Each row of a before or after table is a point. The points were changed in one or more steps. Then noise was added and the rows were shuffled. The steps act on columns, c1 being the first. Write out the steps. A step turns or swaps two columns, mirrors them in a line or flattens them onto one, adds a multiple of one to another, or multiplies or shifts one. Angles are multiples of 10 degrees, from the lower column toward the higher: turns from -170 to 170, lines from 10 to 170 but not 90. Use the fewest steps. Two steps may share a column if one is a turn and the other turns, adds or multiplies; they go together, in the order done. Otherwise the lowest column goes first.

Before:
[[.57,.30,-.19],
[.22,-.14,-.27],
[.13,.51,.12],
[.19,.22,-.22],
[-.02,-.01,.18],
[-.33,-.03,.09],
[-.39,.07,.00],
[-.16,.13,.23],
[.08,.19,.24],
[.15,.45,.39]]
After:
[[.09,-.41,-.03],
[-.36,.43,-.20],
[-.33,.00,.26],
[.10,-.31,.05],
[.20,.25,-.26],
[-.20,-.19,.23],
[-.67,-.04,.38],
[-.17,.12,-.22],
[-.04,-.02,.21],
[-.59,-.09,.11]]
Steps: turn c1 and c2 by 110 degrees; add -0.5 times c3 to c1

Before:
[[-.13,-.08,.03,.01,-.06,.07,-.11,-.09,.09],
[.01,.02,-.02,.16,.11,.00,-.06,.10,-.11],
[-.12,.01,.11,.05,.06,.02,-.02,-.11,.00],
[.06,.05,.05,.03,-.07,.00,-.04,-.08,-.10],
[.07,.07,.03,.10,.04,-.05,-.01,.01,.02],
[-.17,-.17,.04,.01,-.08,-.10,.02,-.08,-.08],
[-.08,.08,-.07,.07,.08,-.05,-.03,.03,-.07],
[-.01,-.04,.03,.03,-.25,.22,.10,-.04,.02],
[.05,.08,.00,.02,.05,.06,-.02,.20,-.07]]
After:
[[-.09,-.02,-.06,.14,.00,-.28,-.04,-.07,-.04],
[-.07,-.09,.03,.08,-.03,.18,-.05,-.01,.10],
[.01,-.01,.03,.06,.12,.93,.10,.05,-.02],
[-.16,.03,.05,.02,-.11,.11,.02,.20,-.09],
[.00,-.03,.03,.03,.04,.24,-.11,.12,-.16],
[-.07,-.10,.10,.10,.02,-.16,-.03,.04,-.11],
[-.09,.08,.00,.32,.05,-.30,-.07,-.08,.06],
[.04,-.01,.03,.20,-.04,-.16,-.01,-.07,.06],
[-.02,.13,.00,.04,.08,-.08,-.02,-.18,.08]]
Steps: mirror c1 and c9 in the line at 30 degrees; turn c2 and c8 by -120 degrees; multiply c4 by 2; turn c5 and c6 by -70 degrees; multiply c6 by 3

Before:
[[.14,.21,.29,.14,.13,-.03,-.29,-.41,.05,-.55,.65,.08,-.04,-.47],
[.06,.24,.33,.25,.45,-.31,.02,-.34,.13,-.27,.42,-.17,.10,-.20],
[.26,.06,.06,.08,.27,.07,.35,.02,.04,-.15,-.04,.29,-.10,-.41],
[-.01,-.01,.28,.14,.45,-.28,-.21,-.29,.27,-.08,.36,.39,-.14,-.59],
[-.32,.40,-.16,.07,.13,.14,-.34,-.44,-.03,-.09,.62,-.09,.16,-.02],
[-.44,-.06,.45,-.24,-.19,.12,.36,.15,-.38,.24,-.05,-.25,-.13,-.10],
[-.02,-.15,-.14,.17,-.19,-.18,-.06,-.45,-.36,-.17,-.23,-.49,-.21,-.03],
[-.44,-.36,.15,.10,-.20,-.04,.20,-.46,-.22,-.31,-.05,-.17,.15,.08],
[-.01,.03,.04,.14,-.16,-.21,-.34,-.27,-.34,-.38,-.34,-.10,.07,.29],
[.15,-.26,.30,.14,.06,.20,.36,.33,-.11,.36,.35,.34,-.37,.00],
[-.30,-.13,.39,.03,-.15,.47,.32,.01,-.06,.19,-.23,-.11,-.49,.25],
[-.46,-.30,.10,.26,-.02,.34,.01,.14,-.47,-.10,-.22,-.34,-.16,.14]]
After:
[[.34,.46,-.39,.11,.08,.24,-.10,-.16,-.08,.38,.29,.35,-.28,.00],
[-.23,.24,-.22,.28,-.02,.29,.21,-.41,.35,-.11,-.11,-.33,-.32,.15],
[-.17,-.13,-.26,.25,.59,-.29,-.14,.28,-.07,-.27,.29,-.19,.24,-.21],
[-.20,-.24,-.05,.11,-.20,-.26,.28,.20,.29,-.40,-.23,-.11,-.06,.29],
[-.17,-.35,-.26,.11,.12,.02,.09,.44,-.09,-.60,.45,.08,.06,-.44],
[.18,.20,-.12,.07,.32,.09,-.30,.15,-.10,-.17,.01,.31,-.05,-.37],
[-.63,.40,-.10,.09,-.25,-.07,.06,.08,.26,-.30,-.04,-.20,.08,.07],
[-.52,-.55,.20,.05,.16,.14,.05,.13,.13,-.09,.48,-.08,.07,-.01],
[-.17,-.11,-.26,.14,.58,-.26,.18,.22,-.34,-.05,.26,.39,.10,-.61],
[-.19,.33,-.51,.03,-.19,.49,-.15,-.24,-.17,.16,-.19,-.12,-.28,.25],
[-.24,.33,-.55,-.21,-.25,.14,-.21,-.39,.32,.22,.00,-.25,-.09,-.06],
[-.31,.11,.02,.21,-.26,-.19,.18,.30,.22,-.12,-.13,-.49,-.42,-.04]]
Steps: mirror c1 and c8 in the line at 20 degrees; turn c2 and c7 by -140 degrees; turn c9 and c13 by -150 degrees; turn c3 and c13 by 160 degrees; multiply c5 by 1.3; multiply c11 by 0.7

Before:
[[-.34,.36,.26,-.29,-.18,.23,.21,-.23,-.29,.03,-.36,-.01,-.19,.25,-.16,.09,-.14,.58,-.02,-.34,.07,-.22,-.22,.13,-.03,-.02,.42,-.22,.03,-.01,.24,.11],
[-.53,.41,.06,-.23,.01,-.12,.07,-.17,-.05,.06,-.08,.05,-.30,.22,-.34,-.18,.05,.27,-.16,-.22,-.33,-.12,-.10,.16,.07,-.56,.28,-.21,.04,.06,.23,-.16],
[.11,.06,.14,-.33,-.05,-.02,.28,-.17,.02,.04,.10,-.15,.12,.57,-.34,-.21,.36,.22,.03,-.44,.29,-.44,.04,-.12,-.30,.08,-.02,-.50,.02,.15,.28,-.25],
[.28,-.42,-.05,.72,.10,-.03,-.45,.34,-.77,.28,.29,-.09,.21,.16,.34,.05,-.21,.08,-.58,.04,.46,.49,.05,.05,.39,.32,-.23,.15,.93,.43,.53,-.41],
[-.25,-.13,-.04,.02,.60,-.20,-.31,.10,-.39,.14,-.01,.08,.39,-.06,.20,.02,-.48,-.15,-.18,.52,.05,.21,-.20,.25,.14,.28,-.17,.36,.51,.43,.40,-.14],
[-.37,.04,.13,-.01,-.04,-.25,-.06,-.17,-.07,.03,-.39,.08,-.35,.07,-.45,.17,-.18,.14,-.03,-.03,-.25,-.11,-.32,-.16,.04,-.18,.55,-.09,.41,.41,.36,.28],
[-.58,.02,-.09,.09,.20,-.32,.06,-.01,-.62,-.10,.05,.07,-.11,-.28,-.02,.22,-.15,-.34,.00,.19,.18,.06,-.28,.00,.17,-.02,-.01,.31,.29,.18,.25,.03],
[-.30,.04,-.18,-.19,.10,.12,.23,-.12,-.19,.14,-.36,-.14,-.56,.02,-.31,.06,-.09,.20,-.14,.30,-.22,-.23,.11,-.13,-.08,-.08,.18,.06,-.06,.13,.18,.04],
[.03,-.45,.67,.17,-.23,.32,-.21,.45,.06,-.18,.51,-.02,.39,-.14,.04,-.06,.04,-.23,-.02,.28,.03,.16,.36,.24,-.19,.51,-.03,-.19,.08,.00,.19,-.25],
[-.29,.25,.07,-.06,.35,-.28,.02,.08,-.25,.09,-.14,-.05,-.08,-.02,.15,.35,-.42,-.45,-.15,.23,-.08,.15,.00,.01,.24,.09,.23,.10,.52,.21,-.15,-.12],
[.09,-.11,.29,.02,-.68,-.22,.20,-.02,.01,.15,-.19,-.10,.36,.54,-.31,-.26,.33,.30,.09,-.23,.10,-.05,.17,.30,-.10,.28,-.30,-.48,.05,-.15,.17,-.32],
[-.35,.12,.38,-.25,-.26,.01,.19,-.40,.07,.21,-.25,-.03,-.22,.19,-.11,.11,.12,.44,.07,-.26,-.13,-.09,-.23,-.14,-.31,-.39,-.03,-.03,.46,.03,.11,-.16],
[-.05,-.23,.39,-.04,-.53,.21,-.17,.15,.28,-.11,.30,.14,.12,-.04,.36,-.05,-.09,-.46,-.05,.33,.28,-.09,.29,.52,.05,.29,-.29,-.30,.34,.21,.31,-.07],
[-.40,.34,.05,-.31,-.16,-.25,.04,-.12,-.37,.23,-.07,-.20,-.34,-.01,-.21,-.01,-.47,.18,.08,.08,-.17,.03,-.06,-.08,-.32,-.41,.32,-.20,.44,.04,.31,.30]]
After:
[[.25,.09,-.48,-.36,.14,.00,.33,-.32,.02,.03,.11,-.15,.01,-.46,-.41,-.20,.34,.26,-.20,-.46,.28,-.44,.08,-.14,-.26,.04,-.01,-.53,.05,.18,.27,-.24],
[.27,.22,.26,-.06,.29,-.27,.03,.16,-.29,.15,-.13,.01,-.01,.30,.15,.32,-.36,-.44,.24,.22,-.09,.11,.00,.01,.29,.05,.22,.14,.53,.13,-.15,-.15],
[.12,-.20,.40,-.01,.44,-.19,-.28,.21,-.33,.14,-.04,.06,.05,.35,.18,.03,-.55,-.19,.28,.54,.00,.24,-.23,.25,.12,.27,-.18,.29,.56,.46,.44,-.09],
[-.09,-.35,.03,.70,.23,-.03,-.41,.73,-.72,.28,.29,.00,-.03,-.23,.39,.11,-.19,.00,.62,.08,.44,.47,.02,.05,.40,.35,-.24,.13,.90,.38,.60,-.43],
[.44,.35,-.05,-.23,-.19,.24,.24,-.51,-.32,.02,-.38,.06,-.07,.04,-.13,.06,-.11,.56,-.05,-.34,.09,-.22,-.22,.17,-.04,.05,.43,-.21,.01,-.02,.27,.09],
[.32,.04,.06,-.01,-.09,-.24,-.08,-.33,-.05,.09,-.38,.09,-.05,.15,-.49,.19,-.14,.16,.04,-.10,-.23,-.09,-.30,-.11,.03,-.16,.46,-.10,.47,.39,.34,.28],
[.44,.12,-.46,-.26,-.32,.03,.20,-.87,.06,.24,-.24,-.03,-.01,.03,-.08,.13,.10,.42,-.22,-.33,-.15,-.13,-.24,-.16,-.33,-.37,.00,-.01,.49,.04,.10,-.14],
[.23,-.16,-.50,.06,-.54,-.21,.20,-.03,.02,.15,-.15,-.10,.01,-.76,-.33,-.29,.36,.35,-.24,-.24,.04,-.05,.24,.29,-.12,.29,-.31,-.44,.03,-.15,.17,-.33],
[.31,-.01,.24,.02,.00,-.25,.08,-.02,-.60,-.11,.04,.13,.00,.64,-.06,.23,-.16,-.29,.07,.19,.21,.03,-.29,-.03,.13,-.02,.01,.35,.28,.17,.22,.05],
[.61,.40,-.12,-.23,-.06,-.10,.09,-.32,-.02,.07,-.02,.05,-.05,.18,-.29,-.20,.07,.27,.12,-.24,-.33,-.11,-.07,.19,.11,-.55,.28,-.17,.01,.02,.24,-.12],
[.02,-.28,-.30,-.06,-.51,.20,-.21,.31,.28,-.13,.31,.18,.02,-.16,.37,-.03,-.11,-.47,-.05,.32,.35,-.06,.35,.55,-.01,.27,-.33,-.29,.31,.14,.27,-.03],
[-.13,-.45,-.71,.15,-.23,.31,-.22,.93,.10,-.19,.47,-.03,-.02,.04,.04,-.01,-.02,-.20,-.22,.29,.00,.17,.37,.28,-.22,.53,-.01,-.20,.07,.01,.25,-.22],
[.33,.37,.42,-.33,-.24,-.27,.07,-.28,-.43,.24,-.11,-.26,.01,.15,-.23,-.02,-.47,.14,.05,.07,-.16,.01,.02,-.08,-.27,-.39,.28,-.23,.37,.15,.30,.31],
[.26,.08,.24,-.18,.03,.11,.23,-.16,-.21,.15,-.34,-.18,.05,.19,-.32,.12,-.06,.17,.23,.29,-.26,-.25,.08,-.15,-.10,-.15,.19,.09,-.08,.11,.09,.08]]
Steps: turn c1 and c14 by -140 degrees; turn c5 and c14 by 20 degrees; add 1 times c17 to c3; turn c3 and c19 by -160 degrees; multiply c8 by 2; multiply c13 by 0

Before:
[[.16,.56,-.01,-.27,-.02,-.21,-.33,.24,.09,.08,.07,-.24,.15,.01,-.26,.22,.56,.07,.12,-.09,.00,-.29,.05,-.45,-.09,.11,.39,-.12,.35,.12,.13,.00,.12,-.02,-.58,.25,.12,.20,.42,.24,.14,-.27,-.13,.09,-.20,.24,.39,-.06,-.22,.30,.22,.49,-.69,-.06,.28,.07,-.23,.44,.10,-.24,.01,-.09,.21,-.04],
[-.09,-.24,.01,-.33,-.03,.45,-.28,-.11,-.16,-.14,.07,-.19,-.56,.08,.11,-.43,-.22,.36,.02,.00,.23,-.23,.28,-.29,.43,-.01,-.44,-.42,.49,.08,.04,.17,.27,-.01,-.02,.12,-.01,.27,.04,-.33,-.13,.28,-.56,-.24,-.13,-.20,-.01,-.73,.14,-.31,-.25,.14,.29,-.07,-.22,.23,-.31,-.06,-.32,.20,-.08,.35,-.47,-.38],
[.00,.16,.18,-.12,.54,.20,-.09,-.01,-.33,.10,-.15,.07,.18,.04,-.31,.07,-.35,.29,-.12,-.12,-.16,.10,-.09,.36,.23,-.61,-.05,.33,.20,.06,.28,-.35,-.51,-.20,-.24,.06,.14,.10,-.02,-.54,.32,-.01,-.04,-.20,.25,.26,.26,.28,-.16,-.01,-.05,-.29,-.16,-.19,.06,-.01,-.15,.59,-.12,.01,-.18,-.35,.43,.27],
[-.06,-.06,-.10,-.05,.48,-.37,-.02,-.02,-.24,-.21,-.20,.50,.17,-.63,-.02,.07,-.10,-.05,-.15,.09,.00,.24,-.07,.32,.14,-.32,.25,-.11,-.26,-.18,.22,.46,.33,.26,-.44,.09,.16,-.37,.15,.00,.42,.03,-.47,-.27,.51,-.52,-.30,-.21,-.31,.26,.33,.10,-.24,.12,.25,.23,.04,.09,-.06,-.08,.05,.52,.19,.32],
[.10,.02,-.18,-.30,.24,.07,-.46,-.01,-.13,-.03,.00,-.31,-.19,.36,.00,.53,.17,.08,-.39,.21,-.01,.18,-.28,-.11,-.36,-.38,.19,-.51,-.34,-.35,.03,-.09,.30,-.47,-.05,-.12,.47,-.25,-.06,-.02,-.35,.14,-.36,-.23,.03,-.18,-.27,.13,-.41,-.22,.18,.13,-.09,.07,.51,.24,-.11,-.11,-.14,.02,.21,.19,.01,-.37],
[-.05,-.07,-.39,.08,-.37,-.19,.06,-.23,.02,-.40,.60,-.15,.43,.14,.00,.16,-.49,-.24,.13,.71,.05,.44,-.05,.08,-.03,-.22,.37,-.08,.46,-.14,.08,-.12,-.28,-.50,.15,.31,.13,.45,.39,-.15,.19,.17,-.11,-.02,.35,-.02,.34,-.05,.08,.57,-.11,.29,.03,-.51,-.15,.09,-.43,.71,.78,.16,.20,-.07,-.06,-.14],
[.24,.49,-.06,-.27,.25,.14,.38,-.27,-.19,-.05,-.09,.48,-.16,.06,.18,-.04,-.13,.10,.07,.50,.03,.24,.36,.34,-.52,-.28,-.36,.30,.27,.01,.36,.05,.37,.16,-.32,-.11,.14,.38,-.59,-.07,.16,-.08,-.03,-.15,.10,-.03,-.27,-.11,-.54,.45,-.12,.30,.19,-.07,-.45,.22,-.19,.48,-.29,.12,-.18,-.06,-.08,.29],
[.00,.43,.41,.35,.26,.23,.11,.06,-.21,.12,.09,-.16,-.08,-.17,.12,-.16,-.14,.06,.10,-.06,.01,-.07,-.28,-.05,.21,.25,-.05,-.57,-.21,.20,-.08,.20,-.16,-.09,.16,-.17,-.12,-.15,-.26,-.16,.28,-.47,.17,-.35,-.09,.10,-.21,.06,.34,.11,-.01,-.06,-.15,.53,-.18,-.18,-.22,-.40,-.07,.52,-.24,.24,.01,.02]]
After:
[[.16,.53,.01,-.27,.01,.05,-.30,.32,.14,.07,-.10,-.21,.16,.04,-.33,.19,.57,.05,.06,-.10,.01,-.29,-.02,-.45,-.06,.13,.44,-.04,.34,.15,.13,.02,.12,-.02,.31,.21,.15,.21,.17,.24,.04,.39,-.16,.12,-.17,.24,.32,-.05,-.22,.34,.15,.53,-.70,.00,.25,.09,-.25,.45,.14,-.26,.00,-.09,.23,-.03],
[.24,.55,-.12,-.28,.18,.03,.39,-.24,-.18,-.06,.11,.51,-.15,.11,.13,-.06,-.13,.15,.05,.49,-.01,.28,.43,.35,-.52,-.33,-.37,.35,.24,-.24,.34,.05,.36,.18,.27,-.11,.14,.42,-.10,-.08,.17,.13,-.01,-.15,.07,-.05,-.26,-.13,-.52,.43,-.15,.27,.16,-.08,-.40,.25,-.24,.43,-.25,.15,-.15,-.10,-.04,.26],
[-.07,-.10,-.06,-.03,.49,.06,-.04,.02,-.22,-.24,-.28,.58,.13,-.51,.06,.08,-.06,-.02,-.15,.04,-.02,.25,-.07,.28,.15,-.28,.31,-.14,-.18,.39,.25,.39,.31,.23,.34,.10,.23,-.39,.61,-.08,.26,.14,-.48,-.25,.53,-.54,-.29,-.22,-.32,.25,.29,.09,-.25,.07,.32,.21,.06,.09,-.03,-.13,.01,.56,.19,.35],
[.08,.45,.42,.35,.26,.08,.06,.03,-.27,.11,.13,-.15,-.08,.12,.11,-.13,-.15,.04,.04,-.08,.00,-.01,-.27,-.09,.23,.24,-.07,-.58,-.20,.15,-.08,.22,-.16,-.10,-.34,-.25,-.15,-.16,-.35,-.15,.25,.18,.14,-.33,-.11,.13,-.19,.04,.35,.11,-.05,-.05,-.14,.52,-.15,-.21,-.19,-.38,-.13,.52,-.26,.23,.03,.02],
[.12,-.03,-.17,-.31,.28,-.11,-.48,-.05,-.11,-.02,.04,-.33,-.20,-.30,.00,.55,.11,.02,-.39,.23,-.01,.18,-.30,-.13,-.43,-.43,.23,-.54,-.36,-.28,-.01,-.12,.33,-.44,.12,-.10,.51,-.23,-.36,-.05,-.33,-.06,-.37,-.23,.05,-.20,-.22,.14,-.42,-.24,.15,.08,-.08,.06,.53,.27,-.09,-.16,-.13,.02,.18,.20,.01,-.37],
[-.10,-.06,-.37,.09,-.39,.09,.09,-.19,.01,-.43,.43,-.18,.45,-.01,.01,.15,-.48,-.25,.16,.71,.07,.40,-.07,.12,-.03,-.22,.38,-.14,.46,-.16,.14,-.10,-.31,-.52,-.08,.34,.15,.44,.41,-.13,.08,-.15,-.09,-.06,.33,.02,.33,-.06,.02,.59,-.07,.27,.11,-.53,-.16,.08,-.42,.75,.79,.17,.18,-.06,-.12,-.12],
[-.11,-.26,.00,-.37,-.07,.01,-.22,-.09,-.19,-.19,.02,-.19,-.57,.00,.06,-.42,-.21,.36,.00,.02,.21,-.19,.28,-.32,.44,-.01,-.40,-.41,.45,.09,.03,.11,.28,.01,.18,.12,-.02,.21,-.11,-.30,.03,-.12,-.53,-.24,-.09,-.22,.00,-.73,.12,-.28,-.19,.16,.27,-.07,-.18,.22,-.29,-.02,-.34,.17,-.11,.34,-.48,-.37],
[-.01,.15,.17,-.07,.57,.09,-.10,.00,-.34,.10,-.16,.03,.19,.02,-.31,.10,-.31,.27,-.14,-.12,-.18,.00,-.11,.34,.27,-.63,-.01,.29,.26,.02,.25,-.35,-.46,-.23,.29,.08,.10,.13,.05,-.52,.33,.10,-.11,-.17,.29,.25,.29,.28,-.16,.04,-.01,-.34,-.08,-.18,.05,-.04,-.17,.62,-.10,.00,-.18,-.37,.33,.28]]
Steps: flatten c6 and c41 onto the line at 70 degrees; add 0.5 times c7 to c14; turn c14 and c30 by -60 degrees; turn c11 and c39 by 20 degrees; add 1 times c12 to c39; turn c35 and c42 by -150 degrees; multiply c42 by 0.7
